Each point is reached from the start by the listed moves, each made 0, 1 or 2 times, or once backwards (-1), plus a little noise. Say if it took an odd or an even number of moves. Then give how often each move was made.

Moves:
(1): | -0.059 | -0.019 |  0.279 |  0.159 |
(2): |  0.095 |  0.205 | -0.025 | -0.190 |
(3): | -0.103 | -0.026 |  0.138 | -0.138 |
Start: |  0.028 | -0.054 |  0.024 | -0.102 |
Points:
| -0.095 | -0.087 |  0.184 | -0.274 | -> odd (0, 0, 1)
| -0.009 | -0.232 | -0.237 | -0.059 | -> even (-1, -1, 0)
| -0.045 |  0.271 |  0.536 | -0.613 | -> odd (1, 2, 2)
| 0.094 | 0.149 | 0.418 | 0.156 | -> even (2, 1, -1)

Moves:
(1): | -0.044 |  0.116 |  0.138 | -0.182 |  0.062 | -0.013 |  0.012 |
(2): | -0.079 |  0.020 | -0.162 | -0.042 | -0.011 | -0.114 |  0.025 |
(3): | -0.035 | -0.080 |  0.121 | -0.017 | -0.054 | -0.034 |  0.205 |
(4): | -0.027 |  0.128 |  0.038 |  0.129 |  0.043 |  0.061 | -0.008 |
(5): | -0.033 | -0.187 |  0.266 |  0.027 |  0.232 | -0.027 |  0.164 |
(6): | -0.033 | -0.026 | -0.091 |  0.013 |  0.017 |  0.156 |  0.070 |
Start: | -0.097 | -0.014 |  0.100 | -0.057 | -0.075 |  0.018 |  0.006 |
Points:
| -0.171 |  0.099 |  0.272 |  0.263 |  0.013 |  0.552 |  0.325 | -> even (0, -1, 1, 2, 0, 2)
| -0.229 | -0.182 |  0.960 | -0.381 |  0.210 |  0.141 |  0.679 | -> odd (2, -1, 2, 0, 1, 1)
| -0.245 |  0.565 | -0.105 | -0.037 | -0.166 |  0.043 | -0.165 | -> odd (1, 1, 0, 2, -1, 0)

Moves:
(1): |  0.197 | -0.001 |  0.024 |  0.017 |  0.078 |  0.044 |  0.178 |  0.000 |  0.060 |  0.098 |
(2): |  0.032 |  0.035 |  0.080 | -0.043 |  0.016 |  0.018 | -0.041 | -0.093 |  0.059 | -0.113 |
(3): | -0.095 | -0.017 |  0.006 | -0.015 |  0.000 | -0.053 | -0.072 |  0.114 |  0.115 |  0.023 |
(4): |  0.067 |  0.063 |  0.097 | -0.040 | -0.043 |  0.003 |  0.063 |  0.069 |  0.080 |  0.046 |
(5): | -0.100 |  0.014 |  0.072 | -0.029 |  0.161 | -0.099 | -0.087 |  0.152 | -0.020 | -0.043 |
(6): | -0.016 | -0.131 |  0.029 |  0.029 | -0.093 |  0.120 |  0.056 |  0.101 | -0.061 |  0.011 |
(7): | -0.135 |  0.057 |  0.103 | -0.187 |  0.126 | -0.053 |  0.046 | -0.057 |  0.072 |  0.044 |
(8): |  0.124 |  0.088 | -0.041 | -0.237 |  0.012 |  0.091 | -0.117 |  0.031 |  0.096 | -0.046 |
(9): |  0.022 |  0.124 |  0.028 |  0.050 | -0.008 |  0.143 |  0.049 | -0.057 |  0.038 |  0.042 |
Start: |  0.002 |  0.004 | -0.005 |  0.085 | -0.102 |  0.061 | -0.059 | -0.036 | -0.131 | -0.029 |
Points:
|  0.085 |  0.342 |  0.387 | -0.637 |  0.300 |  0.337 | -0.332 |  0.020 |  0.069 | -0.349 | -> even (0, 2, -1, 0, 2, 1, 1, 2, 1)
| -0.525 |  0.195 |  0.383 | -0.264 |  0.233 | -0.005 | -0.038 |  0.249 | -0.206 |  0.067 | -> even (-1, -1, -1, 1, 2, 1, 2, 0, 1)
| -0.032 | -0.233 |  0.031 |  0.585 | -0.724 |  0.483 |  0.144 |  0.057 | -0.345 |  0.027 | -> even (-1, 0, 0, 1, -1, 2, -1, -1, 1)
|  0.374 |  0.154 |  0.335 | -0.554 |  0.039 |  0.588 |  0.047 |  0.147 |  0.523 |  0.000 | -> even (2, 2, 2, 0, 0, 2, 1, 2, 1)
| -0.280 |  0.016 |  0.243 | -0.574 |  0.048 | -0.118 | -0.744 |  0.693 |  0.223 | -0.362 | -> odd (-1, 1, 2, 1, 2, 1, 0, 2, -1)
| -0.444 | -0.316 |  0.328 | -0.071 |  0.129 | -0.092 |  0.190 |  0.115 | -0.377 |  0.016 | -> even (0, 0, -1, 0, 1, 2, 2, -1, -1)

Moves:
(1): | -0.045 | -0.048 |  0.044 | -0.069 |  0.002 | -0.015 | -0.019 | -0.050 | -0.023 |  0.125 | -0.083 |  0.116 |  0.033 |
(2): |  0.062 |  0.024 |  0.034 | -0.035 | -0.092 | -0.013 | -0.064 |  0.020 |  0.046 | -0.073 |  0.062 |  0.047 | -0.032 |
(3): |  0.045 | -0.061 |  0.082 |  0.086 |  0.056 | -0.022 | -0.056 | -0.091 | -0.083 | -0.074 |  0.054 |  0.029 |  0.065 |
(4): | -0.020 | -0.034 | -0.035 |  0.023 | -0.072 |  0.141 | -0.004 | -0.100 | -0.043 | -0.089 | -0.030 |  0.055 |  0.014 |
(5): | -0.021 | -0.079 | -0.044 | -0.008 | -0.046 | -0.041 |  0.004 | -0.038 |  0.032 |  0.032 | -0.018 | -0.060 | -0.102 |
(6): |  0.099 | -0.077 | -0.082 |  0.011 | -0.156 |  0.015 |  0.187 |  0.064 |  0.015 | -0.008 |  0.045 | -0.016 |  0.064 |
(7): |  0.026 |  0.075 |  0.145 | -0.079 | -0.081 | -0.140 |  0.116 |  0.038 |  0.009 | -0.011 | -0.230 | -0.173 |  0.063 |
(8): | -0.122 | -0.093 |  0.056 | -0.070 |  0.079 |  0.037 |  0.030 | -0.013 | -0.082 | -0.056 |  0.070 |  0.042 | -0.040 |
(9): |  0.062 | -0.131 |  0.028 | -0.021 |  0.101 |  0.149 |  0.101 | -0.039 |  0.136 | -0.025 | -0.075 | -0.067 |  0.074 |
(10): |  0.109 |  0.001 | -0.074 | -0.099 |  0.062 |  0.073 |  0.020 |  0.097 | -0.090 |  0.050 | -0.129 |  0.075 | -0.059 |
(11): | -0.004 |  0.047 | -0.009 | -0.098 | -0.010 |  0.053 | -0.063 |  0.037 | -0.016 | -0.039 |  0.047 |  0.008 |  0.090 |
Start: |  0.195 | -0.055 |  0.026 | -0.069 | -0.056 |  0.033 | -0.014 |  0.089 | -0.026 | -0.056 | -0.002 | -0.113 |  0.021 |
Points:
|  0.058 | -0.151 |  0.377 | -0.398 |  0.163 | -0.200 | -0.538 |  0.054 | -0.465 | -0.176 |  0.247 |  0.288 | -0.187 | -> odd (1, 2, 2, -1, 1, -1, 0, 2, -1, 1, 1)
|  0.285 | -0.459 |  0.165 | -0.463 |  0.477 |  0.321 |  0.139 |  0.014 | -0.095 | -0.044 | -0.611 | -0.335 | -0.023 | -> even (0, -1, 1, 0, 2, -1, 1, 1, 2, 2, 1)
|  0.289 | -0.543 | -0.016 | -0.111 |  0.564 |  0.831 | -0.054 | -0.296 | -0.237 |  0.101 | -0.489 |  0.467 |  0.117 | -> even (2, -1, 1, 2, -1, -1, -1, 0, 2, 2, -1)
|  0.162 | -0.546 | -0.219 | -0.141 |  0.000 |  0.596 |  0.122 | -0.062 |  0.322 | -0.295 |  0.169 | -0.200 | -0.256 | -> even (-1, 1, -1, 1, 2, 0, -1, 1, 2, 0, 0)
|  0.456 | -0.254 | -0.140 | -0.375 | -0.607 | -0.299 |  0.121 |  0.325 | -0.066 |  0.251 | -0.007 |  0.154 | -0.198 | -> odd (2, 2, 0, -1, 2, 2, 0, 0, -1, 1, 0)
|  0.278 | -0.686 |  0.060 | -0.442 |  0.529 |  0.874 | -0.088 | -0.112 | -0.372 | -0.285 |  0.053 |  0.407 |  0.261 | -> odd (1, 0, 2, 1, 0, 0, -1, 2, 2, 2, 2)
|  0.023 | -0.317 |  0.446 | -0.600 |  0.248 | -0.201 |  0.197 |  0.106 | -0.061 |  0.122 | -0.657 | -0.409 | -0.166 | -> odd (1, 0, 0, -1, 2, -1, 2, 2, 1, 1, 0)

Moves:
(1): | -0.041 | -0.061 |  0.149 | -0.072 |  0.089 |  0.050 |  0.077 |  0.093 |  0.111 | -0.074 | -0.201 | -0.023 |  0.029 | -0.034 |  0.024 |
(2): | -0.200 |  0.002 | -0.073 | -0.058 | -0.163 |  0.121 |  0.072 | -0.074 |  0.031 |  0.033 | -0.092 | -0.021 | -0.074 |  0.117 | -0.304 |
(3): |  0.121 |  0.099 |  0.069 |  0.060 | -0.091 | -0.076 | -0.200 |  0.095 |  0.194 |  0.006 |  0.051 |  0.032 |  0.116 | -0.052 |  0.071 |
(4): | -0.122 |  0.042 | -0.145 | -0.070 |  0.029 |  0.054 |  0.180 | -0.001 |  0.023 |  0.045 | -0.031 | -0.100 |  0.036 | -0.004 | -0.133 |
(5): | -0.164 | -0.093 |  0.087 | -0.109 | -0.039 |  0.060 |  0.028 |  0.099 | -0.034 |  0.012 | -0.020 | -0.112 | -0.040 | -0.062 |  0.114 |
(6): | -0.092 |  0.008 |  0.000 |  0.022 |  0.011 | -0.039 | -0.061 |  0.007 | -0.068 | -0.010 | -0.089 | -0.113 |  0.074 |  0.026 | -0.099 |
(7): |  0.058 |  0.066 | -0.138 | -0.106 | -0.045 |  0.141 |  0.116 |  0.127 | -0.215 | -0.055 | -0.129 |  0.182 |  0.229 | -0.016 | -0.158 |
(8): |  0.097 |  0.065 |  0.198 | -0.048 |  0.114 |  0.023 |  0.144 | -0.061 | -0.239 | -0.017 |  0.012 | -0.226 | -0.007 |  0.007 | -0.088 |
(9): | -0.007 | -0.033 | -0.010 |  0.092 | -0.096 | -0.061 |  0.052 | -0.052 | -0.037 |  0.126 | -0.003 |  0.012 | -0.056 |  0.049 |  0.017 |
(10): |  0.032 | -0.035 |  0.108 |  0.023 |  0.008 |  0.046 |  0.009 | -0.065 |  0.026 | -0.026 |  0.037 |  0.061 |  0.162 |  0.070 |  0.130 |
(11): | -0.049 |  0.083 |  0.011 |  0.224 |  0.033 | -0.100 |  0.055 |  0.215 | -0.044 | -0.132 |  0.042 | -0.100 | -0.146 |  0.017 | -0.207 |
(12): |  0.056 | -0.100 | -0.069 |  0.077 | -0.024 |  0.041 |  0.015 |  0.045 |  0.047 | -0.051 | -0.057 | -0.041 |  0.070 |  0.026 | -0.109 |
(13): | -0.139 | -0.039 | -0.066 |  0.122 |  0.066 |  0.152 | -0.059 |  0.009 |  0.012 |  0.085 | -0.063 | -0.037 | -0.043 | -0.015 | -0.104 |
(14): |  0.078 |  0.175 | -0.109 |  0.149 |  0.211 |  0.161 |  0.019 |  0.190 |  0.012 | -0.191 | -0.388 | -0.062 |  0.000 |  0.078 |  0.032 |
Start: | -0.106 | -0.002 |  0.161 | -0.054 |  0.125 | -0.048 | -0.094 |  0.062 | -0.017 |  0.015 | -0.097 |  0.093 | -0.107 |  0.089 | -0.105 |
Points:
| -0.080 |  0.636 |  0.192 |  0.823 |  0.689 |  0.362 | -0.048 |  0.623 | -0.338 | -0.221 | -1.285 | -0.219 |  0.195 |  0.401 | -0.628 | -> even (1, 0, 1, 0, -1, 2, 1, 1, 2, 1, 1, -1, 2, 2)
| -0.953 | -0.113 | -0.428 | -0.429 | -0.498 |  0.521 |  0.278 |  0.414 |  0.279 |  0.122 | -0.535 |  0.031 |  0.165 |  0.144 | -0.843 | -> even (0, 2, 1, 2, 2, 0, 1, -1, 0, 0, 0, 1, 0, 0)
|  0.176 |  0.060 |  0.665 | -0.049 | -0.039 | -0.237 | -0.540 | -0.119 |  0.858 | -0.191 |  0.112 |  0.634 |  0.052 |  0.232 |  0.523 | -> odd (1, 1, 1, -1, -1, -1, -1, -1, -1, 2, 0, -1, -1, 0)
